Every row gives one point. Each copy is the shape, with its points in the same order, turned, moved and blurred by noise. Some copies are also mirrored. Which?
In the rows, zero is written as 128.

Shape (6 x 2)
[[175  70]
 [168  98]
 [149 167]
 [154  62]
 [ 99 178]
 [107 165]]
Copy 1 (6 x 2)
[[196 169]
 [160 175]
 [ 95 189]
 [188 145]
 [ 68 136]
 [ 79 144]]
Copy 1 is: only turned
Copy 2 (6 x 2)
[[193 175]
 [167 168]
 [ 98 154]
 [201 152]
 [ 84 105]
 [ 99 107]]
Copy 2 is: only turned

Shape (9 x 3)
[[128 158 171]
 [143 114 177]
 [122 118  84]
 [111 128 172]
 [125 159 159]
 [ 64 165 142]
 [ 63 203  71]
 [130 110 173]
 [145 116 136]]
Copy 1 (9 x 3)
[[153 191 105]
 [183 156  88]
 [112 111 136]
 [146 169  81]
 [144 185 109]
 [ 87 187  87]
 [ 36 182 153]
 [169 152  79]
 [159 135 116]]
Copy 1 is: mirrored
Copy 2 (9 x 3)
[[144 168 166]
 [168 128 163]
 [ 99 115  99]
 [135 137 176]
 [134 167 156]
 [ 73 160 180]
 [ 25 188 117]
 [155 123 169]
 [146 124 127]]
Copy 2 is: only turned
Copy 3 (9 x 3)
[[ 96 122 161]
 [146 118 152]
 [110 127  70]
 [114  98 148]
 [ 99 132 149]
 [ 52  86 130]
 [  7 125  78]
 [145 109 147]
 [133 130 118]]
Copy 3 is: only turned

Shape (11 x 6)
[[123 159  87 183 189 129]
 [ 93 174 179 162 150  58]
 [ 42  98 154 124 188 149]
 [148 159 157 153 228  68]
 [130 161 156 152  69 174]
 [100  75  96 128 177 128]
 [131 120 115 116 111 101]
 [156  62  68 139 156 196]
 [172 131  89 107 177 114]
 [ 55 181 157 124  97 131]
 [ 81 143  49 174 132 102]]
Copy 1 (11 x 6)
[[171 134  85 176 144 100]
 [126  98 158 102 189  82]
 [ 55 118  46 119 187 123]
 [168  81 132 149 202 148]
 [ 80 111 140 131  58  79]
 [122 151  46 113 144 159]
 [121 158 132  97 110 138]
 [132 151  25 149  60 175]
 [155 154 124 159 127 180]
 [ 52 145 138 117 141  58]
 [161 198  83 119 137  73]]
Copy 1 is: only turned
Copy 2 (11 x 6)
[[149 118 120 182  51 125]
 [ 71 193 156 128  24 111]
 [ 38 120  84 175  73 190]
 [ 79 123 178 187  39  77]
 [141 210 111 125 144 158]
 [ 89  69 118 140  92 162]
 [111 130 123  90 109 123]
 [149  61 112 161 158 181]
 [119  79 129 149 116  80]
 [ 90 210  68 112  77 146]
 [162 108  91 107  33 145]]
Copy 2 is: only turned
Copy 3 (11 x 6)
[[109 145  45 122 185  71]
 [ 60 186  73 163 139 160]
 [118  72  80 174 201 165]
 [ 20 148  65 175 165  81]
 [184 168 133 141 111 119]
 [103  56  68 116 165 111]
 [100 118 112  97 115 126]
 [166  42  84 106 142  47]
 [ 71 107 111 102 149  54]
 [139 172 125 133 165 187]
 [123 139  37  57 168 127]]
Copy 3 is: only turned

Shape (14 x 8)
[[ 89 198 103 102 129 140 155 209]
 [ 68 188 148 144 119 124 118 229]
 [147 174 162 114 129  55  55 113]
 [ 68 135  89 151  86 119  99 139]
 [160 133  80  99 197 172  94 128]
 [ 21 176 141  81  75  91  99 233]
 [118  91 104 181 127 147 128 133]
 [168 109 115 107 176 145 142 100]
 [122 139  64 181  62  63  86 178]
 [175 162 127  71 118 132  78  98]
 [180 110  98  94 207 165  63  97]
 [180 109 121  58 194  89  73 120]
 [130 159  97 118 197 132  89  91]
 [170 121 122 117 159 172  69 142]]
Copy 1 (14 x 8)
[[ 50 162 128 169 169  65  81  88]
 [103 166  99 198 156  58  46 113]
 [141 151 132  68 100 119  44 161]
 [100 140  86 165  66 113 101  90]
 [103 219 147  93 151 134 167  98]
 [ 80 131  41 160 126   8  28 101]
 [141 140 124 171 110 156 144  81]
 [118 150 150  84 161 164 161 104]
 [131 136 152 155  35  89  58  56]
 [103 155 150  57 109  98 136 159]
 [136 226 141  51 137 151 180 120]
 [145 184 133   8 148 124 120 102]
 [ 86 211 125  84 125 172 115 119]
 [146 197 139 110 130 109 163 127]]
Copy 1 is: only turned
Copy 2 (14 x 8)
[[ 77 136  45  98 124 162 166 156]
 [ 93 142  80 103 176 207 199 175]
 [164 157 163 123 174  82 189 178]
 [ 84 187 148 156 131 175 139 135]
 [137 142 124  74  89 106  69 190]
 [116 214  57 113 157 202 230 123]
 [ 88 135 171 117 132 177  88 131]
 [139 121 146  79 131  89  59 137]
 [ 65 154 203 126 117 173 206 130]
 [186 138 125 139  96  68 129 167]
 [161 155 161  82  94  82  57 202]
 [187 155 157  46 126  52 123 154]
 [ 99 168 139  99 133  78  89 201]
 [164 140 149 103 105 136 101 194]]
Copy 2 is: only turned
